Every row gives one point. The points of each table are mixes of a few directions, plus a little noise. Count the directions of each table, and those that both share. Where both have some left over, give the other angles between the two spaces (their principal angles), to ten degrees, smallest first.

First:
[[ 14   5]
 [ 45  16]
 [ -9  -4]
 [-50 -18]]
Second (6 x 2):
[[-26  -9]
 [-17  -6]
 [ 23   8]
 [ 10   3]
 [ 58  20]
 [-48 -17]]
Directions: first 1, second 1, shared 1

First (7 x 3):
[[ -9 -25 -48]
 [  2   5  10]
 [  6  18  35]
 [ -4 -10 -21]
 [  0  -1  -2]
 [ -8 -23 -45]
 [ 12  36  70]]
Second, 5 rows:
[[-13 -36 -70]
 [  0   0  -2]
 [  6  17  34]
 [  0   0  -2]
 [  8  23  42]]
Directions: first 1, second 1, shared 1

First, 5 rows:
[[ 27  15 -36 -32]
 [-10  -6  14  12]
 [ 21  12 -28 -25]
 [  4   2  -6  -4]
 [-42 -23  56  49]]
Second:
[[-17  -9  23  20]
 [-40 -22  54  47]
 [ 21  12 -29 -26]
 [ 22  12 -30 -26]
 [ 13   7 -18 -15]]
Directions: first 1, second 1, shared 1

First, 7 rows:
[[ 43   0 -24   1  55 -24]
 [ 39  -8   0   8  22  -5]
 [-51  14  -5 -15 -24   3]
 [-54  16  -6 -17 -25   2]
 [-19 -36  30  67 -21  29]
 [ -8   4  -7  -4   3  -4]
 [ 50   9  14 -38  -9   0]]
Second, 7 rows:
[[-30 -17 -52  13   5 -40]
 [ 33 -24 -43  45 -15  23]
 [ 16  13  30  -3  -7  22]
 [ -4  41  29  21 -36  10]
 [ -5 -20 -23  -6  16 -12]
 [ 13 -11   6 -12  12  11]
 [-24  18  54 -58  26 -14]]
Directions: first 3, second 3, shared 0; angles 30, 50, 60

First:
[[  -3   -1    2   -1    0   -1    1    5]
 [   3   -2    1    0    1    0   -1   -4]
 [ -23   -3    3   -3    3   -8    4   31]
 [ -27   -3    4   -5    3  -11    3   40]
 [ -27   -5    4   -3    1  -10    3   40]
 [  38    6   -6    5   -3   14   -7  -56]
 [  76   13  -11   10   -8   30  -11 -109]
 [  31    5   -6    5   -3   13   -5  -46]
 [ -66  -12   11   -9    8  -26    9   98]]
Second:
[[ 11  -8 -14 -39 -25 -36 -13  -3]
 [ -7 -63  19 -14 -81  27  -3  -2]
 [  4  12 -10   9  33   0 -12   5]
 [ 24 -11 -36 -28  22 -33 -57  12]
 [-14   4  13  26  10  34  24  -3]
 [-16  -9  29  37 -11  44  25  -2]
 [ -8   4 -18  21  51  35  -4   6]
 [ 10   7  14   9  -7 -18 -10   4]
 [ -2  62   4 -20  10 -52  50 -16]]
Directions: first 1, second 4, shared 0; angles 90

First:
[[  8 -11  -9  -3  -4  17   3   2  17]
 [ 14 -30   2   3   7  -8   4  10  -4]
 [-24  21  13 -15 -15  11  -1 -23  17]
 [-21  79 -10  17   9 -19 -15  -2 -44]
 [-49  44  45 -14  -8 -34  -5 -35 -26]
 [ 11 -20  -4   0   1   6   3   6   8]
 [-12  50 -29  -3 -17  43  -7 -10  28]
 [ 67 -69 -34  35  36 -17   5  59 -28]
 [  6 -65  26 -20  -8   3  14  -8  30]]
Second, 9 rows:
[[ 36 -10  39   5  12  19  -5  11 -27]
 [ -9 -20 -30   5 -14  -6  59 -10 -20]
 [-29  21 -22 -11  22  39 -15  -9 -13]
 [  6  10  15   4  14  10 -29  -1  -4]
 [ -9   3  -3 -16 -12  -5  -4  11  28]
 [ -3   7  10 -19  -6   6 -21  21  32]
 [-10  17   4 -35 -26 -28 -32 -45   1]
 [-51  16 -61  16 -14 -50   7 -15  48]
 [ 68 -41  48  52  23  13  41  34 -45]]
Directions: first 3, second 5, shared 0; angles 40, 50, 50

First, 10 rows:
[[-19 -33 -16 -31  -3  56 -19  48  19  -2 -28]
 [-13  -5  -2  44  -9  39  -8  48  49 -38 -11]
 [ -1  -3  -1  -9   1   1  -1  -1  -4   4  -2]
 [  4  12   5  20  -1 -12   6  -8   3  -7   8]
 [-11 -34 -16 -74   5  32 -16  14 -19  30 -24]
 [ -9 -15  -8 -14  -1  28  -9  24  10  -2 -14]
 [ 11  35  17  78  -5 -32  17 -13  22 -32  24]
 [ -4  -1   0  16  -3  13  -2  16  17 -13  -4]
 [ 16  19   9  -5   6 -48  13 -48 -34  20  20]
 [ 25  26  12 -25  11 -76  20 -80 -64  41  30]]
Second, 9 rows:
[[-25 -24  44 -14   3  34   5  16  19  35 -27]
 [ 17  30  -8  49  -4 -34   8 -16   3 -32  26]
 [-16  12  78  64   0  -3  28  -6  38  17  -4]
 [ 11   9 -13  -7   1 -21   1 -18 -19  -1  12]
 [ -7 -40 -57 -84   1  47 -32  35 -18   3 -24]
 [ 11  -2 -56 -17  -4   7 -20  17  -9 -33   6]
 [ -4   2  21   9   1  -3   8  -6   4  11  -1]
 [ 29  20 -42 -22   3 -50  -3 -41 -49  -7  29]
 [-16  -7  33  22  -1  24   6  19  30   6 -14]]
Directions: first 2, second 3, shared 2

First (8 x 12):
[[  8   9   7  10  17   5  12  22  33   5  -4 -27]
 [ -3  -9  -2 -16  18 -10 -31  22 -30 -14   3  20]
 [ -1  -6  13 -13  39  -8 -13  31  -7 -23  15   1]
 [-28 -13  16   9  28 -17 -20  34 -25 -38  27  15]
 [-35 -16  27   4 -12  -9  37 -54 -21 -39  57  17]
 [ 46   4 -24 -57 -12  14  -9 -37 -12  32 -27  10]
 [ 35  16 -38  -6 -30  15 -22   3  11  54 -60  -5]
 [-21  16   3  68 -49  11  47 -21  50  22  -9 -33]]
Second (10 x 12):
[[ -1  -3   8   2  31  -5  -5  33  15   0   1 -16]
 [ -1  -6  -3  -4   3  -3  -5   1  -3   6  -2   1]
 [ 13   4 -15 -11   8  -3 -40  33 -21   1 -23  15]
 [-21 -14  18   8   2  -3  45 -33  27   8  29 -22]
 [ 43  51 -24  -1 -53  22 -45   4 -48 -36 -41  52]
 [-21 -29   7  -3  24 -12  15  -2  18  23  16 -20]
 [-26 -52 -17 -29  35 -24 -28  15  -9  52  -3  -6]
 [-15   9  38  32  -2   9  79 -36  52 -22  43 -37]
 [ 10  13 -20  -6 -69  13  -2 -64 -41  -2 -13  42]
 [ 19  27   9  12  20   7 -13  50  12 -29  -9  -7]]
Directions: first 4, second 3, shared 2; angles 80

First (8 x 14):
[[-33   7  15  27   3  13   4  39 -24 -29  52 -53   0  13]
 [-33  10  14  35  11  11  -2  44 -21 -28  47 -38  -9   0]
 [ 27 -10  -7 -38 -18  -6   8 -39  13  22 -34  10  15  16]
 [ 40 -18 -25 -64 -28 -30 -10 -88  44  27 -98  63  15   9]
 [ 11  -2  -5  -6   1  -4  -2 -11   7  10 -15  18  -1  -5]
 [-17  14  10  47  29  13  -3  55 -19  -7  47  -4 -21 -28]
 [-26   3  -2  12  -1  -8 -14   2   4 -27  -7   2  -7   0]
 [ 32  -3   2 -13   3  11  17  -1  -5  35   6   2   6  -4]]
Second (11 x 14):
[[-11   8   8  19   2  -4  -9   7   0 -10  11   1  -4  -4]
 [-36  -7 -59 -38 -19 -33 -17 -23  44 -74 -96  13  13  47]
 [-74  16 -22  44   8 -42 -62  -1  35 -86 -51  56 -27 -16]
 [ 15   0  -8 -26 -21   7  25  -1   2   2   3 -45  32  49]
 [  4  11  17  16  -5   8   6  13  -9   5  36 -26  10  10]
 [ 14  10  23  15  -3  15  14  14 -15  21  47 -31  12   7]
 [ 26 -22   9  -9  27  11   0  -9 -19  51  -1  48 -35 -66]
 [  2   8   7   5 -10   4   9   8  -2  -2  21 -31  16  24]
 [ 35 -24  -1 -29  19  13  14 -13 -15  52 -10  32 -21 -43]
 [  7   4  10   5  -3   6   7   6  -6   8  20 -17   8   7]
 [ 21  -5  14  -2   6  13  12   3 -15  34  22  -3  -3 -17]]
Directions: first 3, second 3, shared 1; angles 30, 30

First (8 x 18):
[[  3 -26  -2 -17  16 -12  18   5 -10  43  19  41 -14  17 -48  35 -13 -18]
 [ -6 -15  -4  15   5 -10 -11  -5 -13   4   0  12   5 -24 -11 -10   9  -6]
 [-28  14 -27  -3   8 -16 -22  26 -27 -16 -29 -21  -1  21  74  17  15  15]
 [ 36  36  -3 -41 -26   1 -15  20 -11   4 -21 -24  37  44  24  24  -2   6]
 [ 24   6  26  -8 -25  50  33 -48  75 -29  66  37  17   7 -55 -40 -39  24]
 [-14   1  17  33  16  10  32  -9  43 -34  -8 -56 -50 -51  13 -41   3 -15]
 [ 12  15 -29 -19   2 -29 -27  16 -17 -10 -29 -22  22  -6  47   2   8   1]
 [-30 -29  25  41   8   8  -6  -3 -39  35   3  32 -16  -9 -42  16  20 -11]]
Second:
[[-31  37  40  70 -63  91  -7 -21  16 -12  12  42 -39   5 -13 -31  -8  -3]
 [-18  20  20  37 -32  47  -3 -12   8  -5   6  21 -19   3  -7 -16  -4  -1]
 [ 29 -35 -37 -66  60 -84   6  21 -16  11 -12 -38  36  -5  11  28   6   4]
 [-11  12  13  23 -21  30  -2  -8   7  -4   4  13 -13   1  -5 -10  -2  -2]
 [ -1  -1   1   0   0   0   0   2   0   1  -1  -1   0   0   0   0   0   1]
 [ -4   5   5  10  -9  13   0  -3   1  -1   1   6  -6   1  -1  -5   1  -2]
 [ 17 -19 -21 -38  34 -49   4  10  -8   6  -7 -21  21  -3   7  15   3   2]
 [-30  34  38  68 -61  87  -6 -22  16 -12  11  39 -36   6 -13 -29  -5  -3]
 [ 20 -23 -26 -45  41 -59   5  15  -8   9  -8 -26  25  -3   8  20   3   3]
 [ 26 -31 -31 -60  55 -76   4  19 -14  10  -9 -35  33  -4  11  26   5   3]]
Directions: first 6, second 1, shared 0; angles 30

First, 11 rows:
[[  1   0  -2  -1  -2   0   2   2   0  -2  -2   1   0   1   0  -2   1   2
   -1  -1]
 [  1   1  -5  -2  -4  -1   3   5   0  -4  -5   3   2   4   2  -3   0   3
   -3  -1]
 [ 16   7 -51 -16 -41 -10  37  58   5 -35 -49  45  28  51  21 -31   4  33
  -23 -13]
 [ 16   7 -54 -17 -44 -11  38  60   4 -37 -51  47  28  51  21 -32   4  33
  -24 -15]
 [-13  -6  45  14  36   9 -31 -50  -4  30  42 -39 -24 -43 -18  26  -3 -28
   21  12]
 [ 11   5 -35 -11 -28  -7  24  40   3 -24 -33  31  19  33  13 -20   2  21
  -15 -10]
 [ -9  -3  26   8  22   6 -18 -31  -3  18  26 -23 -14 -25 -11  16  -2 -16
   12   8]
 [-15  -6  48  15  39  10 -34 -55  -5  33  45 -42 -26 -47 -19  28  -4 -29
   22  13]
 [ -6  -2  18   7  15   3 -14 -21  -2  13  18 -17 -10 -18  -7  11  -1 -11
    9   4]
 [ 14   6 -47 -14 -39 -10  33  53   4 -32 -44  41  25  44  18 -27   3  29
  -22 -12]
 [-18  -7  56  17  45  12 -38 -63  -5  37  52 -49 -30 -53 -22  32  -4 -34
   25  14]]
Second, 8 rows:
[[ -16   -8  -10   45    8  -11  -12   11    4   -6   27  -15  -16   -1
    19    8   34    2   13  -16]
 [  14  -14   21   12   -3   -7   -6   -6   -6   -7   10  -17  -17   -5
    33   -8   19    5  -11    0]
 [   7   13   -2  -20  -10    8   22  -16   -4    4  -30    4   33    8
    -5   -1  -18   -3    0   18]
 [  24    5   19    1  -23    0   34  -40  -16   -5  -39  -24   40   11
    47  -11    8    1   -8   30]
 [  -7   32  -25 -105    7   33    6   17   14   25  -37   71   25    0
  -121    4  -99  -12   -6    9]
 [   0  -11    7    9    6   -5  -16   10    2   -3   21   -3  -26   -7
     6   -1   11    3   -4  -11]
 [  24  -17   32   25  -12  -13    3  -21  -14  -12    3  -33  -10   -2
    65  -13   34    7  -14    8]
 [ -46    1  -44   36   27   -3  -31   46   22    4   45   17  -29   -4
   -45   23   12   -3   30  -39]]
Directions: first 1, second 3, shared 0; angles 70

First (8 x 24):
[[ 12  -4 -24  14  14   3  40  -4 -12  25  -3 -15 -29  16  19   3  29  -7
   21 -60 -34 -22  11   9]
 [ 13  37  42  10  23 -10 -46 -30  30  59   5   5 -51  22 -35 -52 -13  -9
    5 -47 -11  20 -25  25]
 [-13   2  21 -16 -17  -2 -38   6  10 -30   3  16  34 -18 -17   1 -29   8
  -22  67  36  22  -9 -11]
 [ -1 -27 -43   3  -5   9  56  17 -28 -22  -6 -13  14  -4  35  35  28   2
   11 -10 -15 -28  23 -10]
 [ -6 -24 -31  -3 -12   7  37  18 -21 -32  -4  -6  26 -11  26  33  14   4
    1  18   1 -17  18 -14]
 [  5  22  29   2  10  -6 -34 -16  20  28   4   6 -23   9 -23 -30 -14  -4
   -2 -14   1  16 -16  12]
 [-11  -8   2 -11 -15   1 -11  11  -2 -31   1   8  32 -16  -2  13 -14   7
  -14  49  23   8   1 -12]
 [  1   3   4   0   2  -1  -4  -2   3   4   0   1  -4   1  -3  -4  -2  -1
    0  -3   0   2  -2   2]]
Second, 11 rows:
[[ 10  -1  14 -11   5   0 -19  12   8  -2  -4  -5  -5   6 -14  -2 -19  -3
   -4  26  19   0 -24  -7]
 [  8 -23 -19  -7  -2   4  23  20 -16 -17  -7 -15  12   2  19  26   5  -1
    7  15   3 -18   5 -14]
 [ 21 -15   0 -10  11  -6  -7  10   3  -4  -6 -18 -10   5  -2   8  -7  -4
    1  21  14  -3 -14  -8]
 [  6  -3   6  -7   5  -8 -18  -2  18 -14  -1  -3 -10 -11 -19  -3  -9   0
  -14  31  22  13 -19  -3]
 [ 21  -9  -1   0  10 -25 -34 -28  10  -2   3 -10  -7 -12   0  -1   2   1
   -2  19  12  32  14   0]
 [-56  46  50   6 -57  25 -42   5 -67  52  18  52 121  38  42 -13 -30  11
   34 -42 -51   2  81   4]
 [ -6   6   4  -1   3  -3  -5  -8  27 -18   2   8 -18 -20 -26 -10  -4   1
  -22  21  20  14 -23   3]
 [-10   6 -27  17  11   7  51 -11  18  -6   1   3 -46 -16 -11  -6  32  -1
  -11 -41 -13 -13 -17  14]
 [-23  15   8   4 -14   6  -6  -7  -2  -2   7  20  21  -8  -2  -7  -3   6
   -7  -3  -4   8  11   5]
 [  3  14 -11  17  21  10  44  -4  13  28  -3  -5 -60  13 -11 -19  24  -9
    6 -70 -28 -25 -25  18]
 [ 25 -33 -25  -8   8  -9  11  12 -15 -15  -8 -28   4   2  23  31   9  -2
   11  22   7  -9  11 -15]]
Directions: first 2, second 5, shared 2

First, 10 rows:
[[ 24  -6 -12  36   7  -3 -18 -28  60  -6 -23  16 -15 -18 -10   8  37 -26
  -65 -26 -23 -15 -11  59]
 [ 55 -30  23  -4 -11   2 -32  -4  -4  23   3  36  -7  12  -3 -16  17 -21
   -2 -12 -18 -32  13  40]
 [-10   4 -12  11   9 -18  11  -3  25 -18 -24 -18 -19 -16 -21  -2   5   8
  -24 -16  -1   9  -8   4]
 [  5  -5   8 -18  -3 -27  12  16 -19 -10 -16 -24 -21   0 -26 -23 -11  20
   20 -13   8   2   7 -16]
 [-15  42  -3   3 -15   7  10  -5 -37 -13  29 -35  33   6  37   9  -6  -4
   33  13  20  -6  -4 -18]
 [-59   8 -20   3  17  42  10   1  14  13  22  23  30   2  28  38 -19   5
   -4  41   6  36  -9 -37]
 [ 81 -41  32  -3 -16   1 -46  -8  -2  30   3  49 -11  15  -4 -23  28 -32
   -7 -20 -27 -48  17  62]
 [-37  27  -6  -7  -3  18  16   6 -31  -2  29 -16  32   8  31  16 -21   8
   34  29  19  15  -3 -41]
 [-72  25  -9 -39   7 -23  56  39 -50 -24  -4 -62  -4   0 -18  -9 -55  60
   62  21  40  50   2 -99]
 [ 27 -24  -1  18   7   1 -20 -15  45   8 -19  31 -18  -9 -15   1  25 -18
  -47 -18 -24 -12  -3  45]]
Second, 9 rows:
[[-18 -35  13  -3 -41 -24  41   1   9  26 -14 -26  -1  27  11  41  11  -2
    3  17 -13  -6   1  19]
 [-13 -27   9  -1 -31 -18  31   1   7  20 -11 -20  -1  21   9  30   9  -2
    3  13 -10  -5   1  14]
 [ 28  56 -21   5  65  37 -66  -3 -15 -43  23  41   4 -43 -18 -64 -18   4
   -5 -27  22  11  -1 -30]
 [ 14  28 -10   2  33  19 -33  -1  -8 -22  12  22   2 -21  -9 -33  -9   2
   -2 -13  11   6  -1 -16]
 [-31 -59  23  -6 -70 -41  71   2  17  46 -24 -46  -4  47  19  69  20  -3
    4  29 -24 -11   2  33]
 [-26 -51  19  -5 -60 -34  61   1  14  39 -21 -39  -4  40  18  59  16  -3
    6  25 -21 -10   2  28]
 [ 30  59 -22   5  70  40 -70  -1 -17 -45  24  45   4 -46 -18 -69 -19   4
   -5 -30  24  12  -2 -32]
 [ -1  -1   0   0  -1  -1   2   1   0   1  -1  -1   0   0   1   2   0   1
    0   0   0   0   0   0]
 [ 16  30 -12   3  36  21 -36   0  -8 -23  14  23   2 -24 -10 -35 -10   3
   -3 -16  12   7  -1 -17]]
Directions: first 4, second 1, shared 0; angles 90

First, 10 rows:
[[-29  40 -34 -30 -75  -1  42 -38   6 -12 -54  38 -28 -14 -24  -2 -39 -16
  -12 -37 -14  29 -21 -13  -3  41   5   7  42  18 -16 -23]
 [  6 -23   6  11  19   6 -20  15  -8   7  11 -20   5   6  15  12  18  15
    5  14   3 -11   3   3   2 -14   0  -8 -18  -4  23   5]
 [-30  59 -36 -38 -85  -6  56 -47  12 -18 -57  53 -30 -17 -35 -15 -53 -30
  -15 -47 -16  36 -21 -14  -5  49   4  14  55  19 -37 -25]
 [-17 -28 -23   1 -31  16 -13   3 -17   6 -32 -19 -18   2  19  41  12  31
   -1   0  -7  -1 -15  -9  -1   6   7 -18  -7  10  58 -17]
 [ 43 -28  55  35 108  -9 -40  41   5  11  83 -32  44  15  16 -24  37  -2
   14  43  22 -33  32  21   4 -51 -10   4 -45 -27 -21  38]
 [-11   6 -14  -8 -26   2   9  -9  -2  -3 -21   7 -11  -4  -3   8  -8   2
   -3 -10  -6   7  -8  -6  -1  12   3  -2  10   7   7  -9]
 [ 10 -49   8  23  33  13 -41  30 -16  14  17 -41   7  11  30  32  36  35
    9  28   5 -22   4   4   3 -26   1 -18 -36  -7  55   5]
 [ 26 -20  32  21  63  -4 -25  25   2   7  49 -21  26  10  11 -12  24   2
    9  27  13 -20  19  12   4 -32  -6   1 -28 -16  -7  22]
 [-25  31 -31 -26 -65   0  34 -30   4 -11 -48  30 -25 -12 -19   3 -31 -11
  -10 -31 -12  25 -18 -13  -3  36   5   4  35  16  -8 -22]
 [ 27  14  36  10  59 -15  -2  10  16   0  51   5  28   3 -10 -41   2 -26
    5  13  12 -10  22  14   2 -21  -9  17 -10 -17 -55  26]]
Second, 11 rows:
[[-24  19  27  20  20 -34   9 -10 -29  35   1  16  35  28   9  -7 -22 -14
   -3  58 -11   1  47  -3   1  11  15  31  23 -17  31  30]
 [  1  -7 -44 -13 -41  49  -6  -3   8 -32 -41   4 -54 -22  -6  21  14  14
   -1 -50   5   4 -38   8  -4  14  12 -21  -5  27  12 -43]
 [-31  -7  21  -4  31 -25  -2 -11  23  24  29   1  45  16  -4   4  20  -9
  -21  29   7 -15  29  23 -11   1   3  -5  16 -30 -26  40]
 [  7   7  21  12   3 -36  13   5 -27  19  10  -7  23  13   9 -15 -32  -2
   10  31 -15  12  13 -32  11  -8 -17  20   3  -8  15  13]
 [-79 -35 -21 -38 -61 -36  16 -32  31  33 -13 -21  36   6   2  54  13  22
  -39   2 -13   2 -11  -7 -18  24 -14 -43  35 -23  -3  31]
 [ 52   9 -28   5 -69  11  19  20 -55 -26 -50 -16 -61 -21  13  -8 -59  22
   41 -36 -29  42 -55 -75  27  -6 -33  13 -22  46  56 -64]
 [ 17   2  14   6  52  22 -18   9  27 -15  33   9   5  -3  -8 -17  32 -16
   -3  -4  23 -22  13  41  -6 -13  13  -1 -14  -6 -43   9]
 [ 28 -29 -26 -23 -34  17  -1  14  27 -32   8 -33 -25 -31  -8   6  11  20
    7 -61   4   8 -60 -21   3 -19 -39 -37 -29  17 -38 -27]
 [-28   4  30   7  17 -47  10 -11 -13  39  19   0  49  27   7  -3 -16 -10
   -9  52 -11  -1  38  -6   0   4   0  16  22 -27   8  43]
 [-19  12  -6   4  33  42 -20  -9  19 -10 -11  33 -14   4  -9   4  41 -13
  -14   1  22 -24  25  62 -15  18  50   2   8   0  -3   0]
 [ 72  23  10  26  48  41 -17  28 -15 -38  15  12 -38 -14  -5 -43   0 -16
   31 -19  16  -4  -5  11  13 -23   7  25 -37  24 -10 -33]]
Directions: first 2, second 4, shared 1; angles 90
